Every row gives one point. Each copy is the shape, with its points in the same order, turned, moved and blurred by noise. Say if it was mirrored as well.

Shape (5 x 2)
[[-0.27 -0.52]
 [ 0.10  0.59]
 [ 0.10  0.02]
 [ 0.24 -0.03]
 [ 0.28  0.23]]
Copy 1 (5 x 2)
[[ 0.42 -0.49]
 [-0.27  0.43]
 [-0.08 -0.10]
 [-0.20 -0.21]
 [-0.36  0.04]]
Copy 1 is: mirrored
Copy 2 (5 x 2)
[[-0.06 -0.72]
 [ 0.04  0.44]
 [ 0.17 -0.09]
 [ 0.31 -0.10]
 [ 0.29  0.15]]
Copy 2 is: only turned

Shape (5 x 2)
[[ 0.09 -0.17]
 [ 0.44  0.53]
 [-0.47  0.14]
 [-0.43  0.33]
 [-0.07  0.01]]
Copy 1 (5 x 2)
[[ 0.20 -0.23]
 [ 0.45  0.49]
 [-0.38 -0.04]
 [-0.36  0.14]
 [ 0.05 -0.09]]
Copy 1 is: only turned
Copy 2 (5 x 2)
[[ 0.30 -0.05]
 [ 0.05  0.72]
 [-0.17 -0.31]
 [-0.35 -0.15]
 [ 0.09 -0.01]]
Copy 2 is: only turned

Shape (6 x 3)
[[ 0.11  0.22  0.32]
 [ 0.45 -0.03  0.16]
 [ 0.66  0.34 -0.15]
 [-0.29 -0.02 -0.19]
 [-0.59 -0.02  0.01]
 [ 0.23  0.21  0.18]]
Copy 1 (6 x 3)
[[ 0.26 -0.39  0.24]
 [ 0.45 -0.31 -0.17]
 [ 0.79  0.08 -0.03]
 [-0.25  0.00  0.05]
 [-0.49 -0.09  0.19]
 [ 0.36 -0.31  0.16]]
Copy 1 is: only turned
Copy 2 (6 x 3)
[[ 0.38 -0.35  0.02]
 [ 0.58  0.01 -0.07]
 [ 0.50  0.03 -0.57]
 [-0.20 -0.07  0.16]
 [-0.33 -0.29  0.41]
 [ 0.38 -0.22 -0.10]]
Copy 2 is: mirrored
Copy 3 (6 x 3)
[[-0.07  0.38 -0.16]
 [ 0.28  0.12 -0.30]
 [ 0.55  0.40  0.03]
 [-0.33 -0.05  0.24]
 [-0.65  0.01  0.31]
 [ 0.05  0.33 -0.17]]
Copy 3 is: mirrored
Copy 4 (6 x 3)
[[-0.07  0.22  0.28]
 [-0.41  0.01  0.14]
 [-0.54  0.38 -0.22]
 [ 0.34 -0.12 -0.11]
 [ 0.59 -0.12  0.10]
 [-0.20  0.23  0.16]]
Copy 4 is: mirrored
